Each row is a point. The ring and each string are closed loops that go straight from each point to the next, and from the last back to the first. Before rounding, they use only three directions, however many columns there are. How many times does the string pass through the ring? Passing back the other way cancels.
In the rows, zero is written as 128.

Ring, 7 rows:
[[172 120 133 131]
 [153 141 126 132]
 [119 147 122 124]
 [ 93 110 127 107]
 [101  81 126 110]
 [140  58 125 124]
 [170  79 132 129]]
String (16 x 4):
[[164  79 109 151]
 [149  97 123 131]
 [159 108 144 115]
 [164 117 154 106]
 [142 107 128 124]
 [157 113 117 142]
 [167 125 116 147]
 [180 141 130 139]
 [182 144 148 121]
 [164 127 150 111]
 [147 110 133 122]
 [162 102 117 144]
 [187  93 122 148]
 [197  86 136 136]
 [201  84 150 123]
 [186  78 129 138]]
Times through: 1

Ring:
[[185 142  95 165 113 128 150 107 162]
 [153 132  83 163  98 147 143 109 179]
 [106 115  92 151  92 159 123 113 177]
 [ 85 107 107 141  96 157 109 114 166]
 [ 67  99 139 124 111 142  91 123 133]
 [ 77 101 151 116 120 128  97 137 111]
 [103 110 149 117 125 117 115 149 101]
 [135 122 142 124 128 110 131 151 102]
 [177 137 129 141 130 105 145 136 115]
 [194 144 116 154 127 109 150 120 133]]
String, 28 rows:
[[148 127 130 145 125 119 121 113 132]
 [192 142 139 151 141  97 131 109 118]
 [203 145 143 148 146  89 138 117 108]
 [192 142 119 136 127 100 171 164 105]
 [147 128 108 132 110 124 161 166 122]
 [132 122 117 136 112 128 137 141 132]
 [145 124 156 133 140 102 111 121 104]
 [130 119 161 119 138 101 117 145  88]
 [118 114 169 116 140 101 106 141  85]
 [122 117 149 130 130 115 109 125 113]
 [116 117 120 131 110 132 131 143 131]
 [ 83 104 135 109 111 129 127 173 104]
 [ 72  99 152 101 118 123 116 176  90]
 [ 96 106 171 113 136 108  95 138  89]
 [120 115 162 128 137 109  96 116 106]
 [118 117 128 130 116 127 125 140 124]
 [109 114 127 119 112 126 137 166 111]
 [115 115 139 107 120 112 146 188  86]
 [150 125 166 121 146  90 121 144  80]
 [165 131 157 129 144  91 129 139  89]
 [181 138 134 130 133  95 160 164  93]
 [182 139 113 136 121 107 172 166 111]
 [152 130 112 140 114 124 148 142 132]
 [151 128 134 145 128 116 119 111 130]
 [202 145 141 155 145  94 129 101 119]
 [233 156 125 161 142  90 156 114 122]
 [214 151 105 156 125 106 170 134 131]
 [158 132  99 144 108 129 159 146 140]]
Times through: 1
String (11 x 9):
[[171 135 127 153 129 113 128 106 136]
 [154 131 105 145 110 128 150 138 141]
 [183 141  94 152 110 124 168 142 144]
 [239 160 102 177 130 106 159  95 153]
 [207 150  92 179 117 126 146  84 175]
 [153 135  42 170  73 171 174 126 208]
 [118 121  63 151  77 168 158 141 185]
 [130 122 111 148 110 137 123 113 154]
 [149 130 105 164 111 139 119  86 172]
 [194 147  69 182 101 144 155  88 196]
 [212 151 105 174 126 115 144  88 159]]
Times through: 0

Ring (6 x 14):
[[166  69 118 135 151 131 132 171  99 141 118 134 135 156]
 [152  95 147 164 128 114 176 123 123 118 156 135  86 118]
 [124 118 146 171 114 113 180  89 156 100 166 105 101  80]
 [103 139 126 146 111 116 139  83 168  98 150  90 151  81]
 [113 138 109 114 120 119  93 113 145 115 124 108 182 122]
 [149  87  98 111 149 134  91 169 108 141 101 122 182 160]]
String:
[[ 96 172 127 123  99 103 109  72 165  98 149 112 158  98]
 [123 140 134 134 113 107 129 100 141 110 148 129 129 116]
 [122 123 120 134 122 119 125 112 144 113 136 108 153 112]
 [110 120 101 125 127 131 105 116 156 113 120  81 195 104]
 [101 141  99 110 120 124  84 108 157 112 118  88 206 111]
 [105 157 106 100 114 113  74 105 147 114 122 114 193 128]
 [121 156 130 115 109 101 103 101 134 114 141 144 140 134]
 [128 139 113 101 123 112  80 128 122 126 120 140 169 153]
 [148  93  88  92 151 135  64 178 102 147  88 127 204 177]
 [141 127 127 119 123 109 110 128 116 126 133 150 134 150]
 [162  88 112 114 146 125 102 171  94 144 110 148 150 174]
 [186  24  91 123 179 154 110 223  77 163  83 122 173 183]
 [173  41 104 137 166 146 130 194  95 149 102 116 156 158]
 [181  40 114 143 164 141 142 193  89 149 110 130 133 162]
 [186  41 123 148 162 136 153 190  85 148 118 140 114 163]
 [176  42 117 150 161 141 151 184  97 144 116 123 129 150]
 [183  47 126 149 158 133 155 184  88 146 122 142 110 160]
 [167  95 141 140 134 111 145 148  97 133 140 165  92 158]
 [144 121 138 136 122 107 135 122 119 121 145 149 110 138]
 [144 100 123 136 134 122 131 138 121 126 131 126 137 134]
 [142  91 115 137 139 129 129 143 125 126 124 112 151 129]
 [139 126 131 126 122 109 120 123 120 122 138 146 127 142]
 [142 128 120 107 126 110  93 137 110 131 124 154 147 163]
 [138 113  96  94 139 126  67 158 112 139  99 129 195 167]
 [125 152 132 119 110 101 109 103 132 115 143 146 134 135]
 [130 118 123 133 125 118 126 120 135 118 135 119 145 122]
 [124 109 105 127 133 130 111 130 141 120 120  95 180 118]
 [108 120  96 120 129 133  97 119 156 114 115  77 206 106]
 [ 92 158 110 118 109 116  97  85 169 101 133  90 190  95]]
Times through: 2
